Each point is reached from the start by the listed moves, each made 0, 1 or 2 times, or once backwards (-1), plus a little noise. Say if it took an odd or an even number of moves. Then give how often each move was made.
(in the rows, 128 means zero)

Moves:
(1): [150 121 116 128 130 119]
(2): [139 151 121 136 138 124]
(3): [145 116 153 149 136 142]
Start: [141 136 141 134 141 121]
Points:
[180 118 152 154 151 127] => even (1, 0, 1)
[241 144 153 190 179 125] => even (2, 2, 2)
[227 156 128 171 172 109] => odd (2, 2, 1)

Moves:
(1): [158 140 134 121 132 121 109 119 123 122 120 140 126 132]
(2): [123 140 130 143 124 128 142 130 149 122 126 133 122 130]
(3): [134 121 140 137 125 117 136 137 107 125 132 127 125 133]
(4): [120 111 113 150 129 130 115 122 121 125 116 129 136 135]
(5): [116 132 130 121 152 120 128 136 131 137 120 141 136 135]
(6): [135 131 127 134 142 156 134 135 131 139 138 127 130 126]
(7): [131 124 121 131 129 122 148 119 124 124 123 134 130 119]
(8): [122 130 111 120 133 127 118 153 124 115 141 129 125 126]
(9): [133 111 130 122 122 120 124 137 137 123 128 139 133 138]
(10): [133 130 111 127 115 122 129 132 137 145 131 139 132 135]
(11): [134 125 129 141 125 111 122 117 136 128 152 128 137 119]
(12): [125 118 137 124 125 132 129 121 125 126 137 149 120 116]
Start: [132 112 123 134 149 110 125 132 107 131 118 146 118 129]
Points:
[115  96  72 138 108  76 161 210  54 100 123 118 100 149] => odd (-1, 0, 2, 0, -1, -1, 1, 2, 0, 1, -1, -1)
[136  40  10 131 107 105  52 178 115 120 129 174 147 159] => odd (0, -1, -1, 2, -1, 0, 0, 2, 2, 2, 0, 0)
[102 103 103 121 121  68 183 116 108 127 175 192 104  63] => odd (-1, 0, 0, -1, 0, -1, 2, 1, -1, 1, 1, 2)
[185 127  97 199 182  68  95 116 125 183  84 201 166 185] => even (2, 1, 1, 2, 2, 1, 0, -1, 0, 2, 1, -1)
[130  91 163 167 137   7 162 148 148 138 111 213 140 181] => even (0, 2, 2, 0, 2, -1, 0, -1, 2, 1, 1, 0)
[133 139 153 116 199 187 159 176  67 127 147 143  82 104] => odd (0, 0, 1, -1, 0, 2, 0, 1, -1, -1, -1, 1)
[129 123  60 147 150  59 191 229 117 121 101 194 118 174] => even (0, 2, 2, 0, 1, 0, 2, 2, 1, 2, -1, -1)
[159  75 164 154 196  37  53  75  40 117  79 203 147 143] => odd (2, -1, 1, 2, 2, -1, 0, -1, 0, -1, 1, 1)
